Each row of a before or after table is a point. One or more steps were done to the points. Then noise was added and the rows were shuffled. The steps act on columns, c1 being the first. What was done? A step turns or swaps two columns, mirrors them in a line or flattens them onto one, adds a multiple of one to another, or multiplies or shifts one. Angles are multiples of 10 degrees, from the lower column toward the higher: turns from -170 to 170, lines from 10 to 170 but not 90. Use the fewest steps. Two steps may share a column if one is a turn and the other turns, adds or multiplies; they go together, in the order done. Otherwise the lowest column goes first.
(in the rows, 128 means zero)

Before, 10 rows:
[[ 76 124 206]
 [142 127 174]
 [103 154 113]
 [111 171 147]
 [183 144  58]
 [101  91 197]
 [143 198 152]
 [141 119  94]
 [167 162 133]
 [ 82 175 172]]
After:
[[ 93 102  59]
 [144 183 199]
 [176  83  82]
 [173 112 108]
 [163 168 125]
 [152 103 144]
 [119 141 165]
 [128 143  83]
 [200 143 106]
 [123  75  49]]
Steps: swap c1 and c2; multiply c3 by -1

Before:
[[111 150 181 110 195  88]
 [188 147 169 188 150  48]
 [115  80  81 164  78 134]
 [156 121 126 146 141 161]
 [174  74 101 144 144  65]
 [125 176 181 182 131  73]
 [195 186  90 157 181 150]
 [159  70 137  94  78 174]
 [124 110  86 134 118  91]
 [ 91 171 190 161 117 160]
 [146  77 194 190 137  71]
 [128  89 185  97  94 112]]
After, 12 rows:
[[105 103 124 135 141 107]
 [115 145  93  95  69  85]
 [146 153 171 126 202 166]
 [ 81  78  79 161 173 164]
 [133 118 146 174  81  55]
 [100 209 100 151 138 116]
 [101 151 181  92 139 197]
 [125 168  87 118 110 133]
 [ 86 205 190 103 149 111]
 [144 162 192 147 105 101]
 [ 67 188 163 135 155 180]
 [128  79 191  78 126 150]]
Steps: turn c1 and c4 by 130 degrees; multiply c1 by 0.7; turn c2 and c6 by 120 degrees; turn c3 and c5 by 10 degrees

Before:
[[119 158  85 160 132  96 204 179  72]
 [114 172 243 107 105 111 138 176 166]
 [134 151 147 109  91 106 153 131  67]
 [106  36 147 188  97 170 160  85 128]
 [152 159 105 148 119 106 121 167 141]
 [ 95  81 113 127  89 119 160 166 131]
 [122 169  77 127 156  81 139 120 151]
 [ 70 150  91 124 117 127 193 145 143]
 [117 169 144 111 249  91 111 160 156]
 [133 147 166 118  88  83 107 136 109]
 [103 173 188 151 119  75  98 170 123]
 [119 175  75 146 140 129 103 158 109]]
After, 12 rows:
[[127 113 130 117 114  68 197 141 140]
 [166 225 127  99 132 106 133  88  77]
 [ 97  93 127 159 119 116 241 184  75]
 [119 192 124 126 107  95 187 167 129]
 [ 93  50 128 114 226 117 132 159 153]
 [126  78 129 129 124 119 118 159 103]
 [ 71  89 125 114 102 101 131 170 106]
 [112  99 125 110  98 116 170 177 167]
 [106 116 122 192  84 130 155 121 115]
 [ 86  78 126 108 137 123 132 124 133]
 [ 86 122 129 154  82 134 113 138 125]
 [110  93 126 108 108 155 150 164 115]]
Steps: swap c1 and c6; mirror c2 and c5 in the line at 100 degrees; multiply c3 by 0; mirror c4 and c9 in the line at 120 degrees; add 0.7 times c8 to c7

Before, 11 rows:
[[125 148 140 160 168 166 157 151  98 158 168  92]
 [163 181  63 128 116 129 155 170 119 112 133  67]
 [119 109 110 124 135 118 124 139 147 102 117  40]
 [133 137  82 181 133 207 192 111 133 107 146  67]
 [112 105 103 173  96 134 164 161  85 110 134 111]
 [148 120 105 152 165 180 190 182 165  90 155 121]
 [147 133 196  69  59  73 143  44  75 116 151 144]
 [133 104 147 117  85  50 180  35 112 195 182 172]
 [117 132  65 118 176 158 165 132  94 107 105 107]
 [172 131 123 183 165 116 189 130 106 100 114  82]
 [209  62 156  70  66  59 104  40  55 148 182 130]]
After:
[[112 123  85 182 183 239 102 145 123 112 105  68]
 [105 138 123 126 123 147 123 124 152 117 108  43]
 [181 182 100 113 192  79 149 189  75 170 178 167]
 [141  62  85 128 154 162 132 108 129  90  80  67]
 [153 103 107 161 139 196  81 100 109 150 161  91]
 [198 219 105  68 129  88 196 145  35  76 185 132]
 [106 124 107 120 151 193  70 107 101 120  67 106]
 [138 117 139 184 172 146  73 120 111  73 115  85]
 [131 153 156  69 164 105 190 173  42 108 191 143]
 [110 116  90 154 172 212  72  99 182  91 129 119]
 [104 140 111 174 175 166 148  75 110 128 112 113]]
Steps: turn c1 and c10 by -50 degrees; turn c2 and c8 by 160 degrees; turn c8 and c9 by -30 degrees; turn c3 and c11 by 50 degrees; turn c5 and c7 by -110 degrees; shift c6 by 30

Before:
[[ 95 137 201 191  99  88 102  78 149  83 181 123 194 165 136  82 107 147]
 [ 92 165 154 187  97  83  58 113 128  91 171 168 180 194  90  80  94 171]
 [103 151 110 105 116 131 117 120 108 114 132 112  57 163 141 142 141  91]
 [145  87  85  97 134 114  76 142  76 109 137  82 122 137 122 166 139  96]
 [120 167 146 102  51 110  85 108  90  59 157 165 145 191 145 146 115 107]
 [ 86 158 102 110 104 138 125 112  85  94 147 146 148 178 149 133  72  80]
 [141 117 103  99 174 129 167 129  78  99  90 107 113 129 107 128 184 119]
 [151  97 149 146 126  64 184 200 149 151 145  93 136 105 103  89 144 165]
 [ 93  84 143 172  77 102  94 103 158  75 178 175 166 161 110  85 108 175]
 [105 145 109  71 133 114 106 129  96 119 111 130 115 137 184 127 134 136]
 [126 111 129  83 143 103 128 122 119 119  83 100 116  96  82 158 125 107]]
After (11 x 18):
[[119 131 146 102  51 110  85 108  90  60 157  96 146 190 108  84 135  42]
 [105 133 110 106 116 130 115 120 107 114 132 146  56 163 132 101 161  74]
 [141 132 102  99 175 129 167 128  78 100  91 125 113 129 164 138 205 177]
 [126 162 129  83 143 103 128 122 119 119  84 118 115  96 184 134 145 108]
 [ 91  71 154 187  96  82  57 112 128  91 171  66 180 193 139 109 114  66]
 [149 101 148 145 126  64 185 200 148 151 145 144 135 106 165 172 164 249]
 [ 93 103 142 172  77 103  93 101 158  75 177  70 166 162 124 184 127 125]
 [144 178  85  98 133 114  76 142  76 109 137 155 122 135 166 154 159  18]
 [105 121 110  72 134 114 106 128  95 119 109 163 114 137  85 112 155 103]
 [ 86 123 103 110 104 138 124 112  85  93 146 121 148 177 109  98  92  76]
 [ 95  82 201 192  98  89 102  79 149  82 180 128 194 165 135 136 126 109]]
Steps: turn c2 and c16 by -110 degrees; add 1.5 times c7 to c18; add 0.3 times c10 to c15; turn c12 and c15 by -140 degrees; shift c17 by 20

Before (12 x 24):
[[179 151 169 137 174 172 153 125 117 136 137 149 135  58 188 114 123 182
  129  62 148 188  82 142]
 [ 84 149 117 114  65 158 155 142 176 162  95 150 208  92 189  75  76 105
   89 151  87 103 107 162]
 [160 176 190 161 140  92  79 198 124 113 165 166 161 112 147 158 111 202
  176 166  95  80 207 200]
 [ 91  61 135  79 139 170 131 131 141 111 169 191 151 178 194 179 130 127
   85  69 161 112  86  84]
 [131 142 140  99  76  93 187 156 147 105 138 137 111 132 159  91 135  87
  181  99 142  62 126  77]
 [162 161  86 136 171 130 169 100 208 216  81 122 178  76 137  73 154 165
  118  70  66 120 176  71]
 [169 177 189 145 100 102 175 114 100 114  78 105  99 107 108 177 151 171
  190 135 195 183  99 131]
 [144 153 111 133 163 162 180 132 148  99  37 118 125  55 155 128 181  81
  118 138 174 141 195  89]
 [148 106  79 149 125  84  74  91 102 127 161 166 192  76 101  78 190 174
  119 121 167  55 163 165]
 [169 159 149 138 120 171 105 152 108 217  57 101 110 138 163 179 208  97
   87 136  74  59 133 148]
 [171 100 127 207  95 113  64 133 102 109  72 150 121 119 136 179 114  73
  117 153  73 103  90 158]
 [142  67 176 183 185 184  92  82 185 179 111 112 194 131 208 121 167  87
   74 126 102 163 192 157]]
After:
[[154 106  79 151 160  73  78  94 102 127 121 164 192  79 106  62 188 121
  114  90 160  53 167 127]
 [ 90  58 135  79 129 156 131 127 141 108 168 188 153 175 199 154 132 161
   88  38 162 116  87  79]
 [144 152 112 130 127 198 180 130 148  97 110 116 130  53 154 104 180 128
  116 106 172 143 194 149]
 [174  98 126 208  86 139  65 125  98 107  91 152 120 121 132 156 112  85
  115 120  74 102  91 175]
 [176 148 173 134 174 141 156 124 116 137 127 147 133  58 188  91 122 200
  130  25 150 188  80 132]
 [132 145 138 101  79 107 187 153 146 105 158 141 110 126 161  74 132  76
  179  74 139  60 125  90]
 [158 171 190 166 180  65  76 199 125 113 112 161 157 114 147 140 109 149
  176 134 101  79 206 153]
 [ 85 151 117 115  56 128 156 144 178 163  97 154 203  93 188  55  80 135
   94 124  87 105 112 167]
 [168 156 149 133  97 172 102 158 108 218  90  97 111 141 163 161 207 139
   84 112  78  54 128 175]
 [161 161  91 138 183 127 166  99 208 217 136 122 178  75 141  49 152 156
  122  38  68 120 180 114]
 [141  69 178 180 149 220  88  81 186 178 112 114 195 131 209 101 162 146
   76  94 103 164 193 155]
 [168 176 186 142 134  72 178 112 102 117 101 108 100 104 110 154 151 133
  185 107 191 184 101 155]]
Steps: turn c6 and c18 by 50 degrees; turn c5 and c6 by 30 degrees; flatten c11 and c24 onto the line at 130 degrees; shift c16 by -20; shift c20 by -30
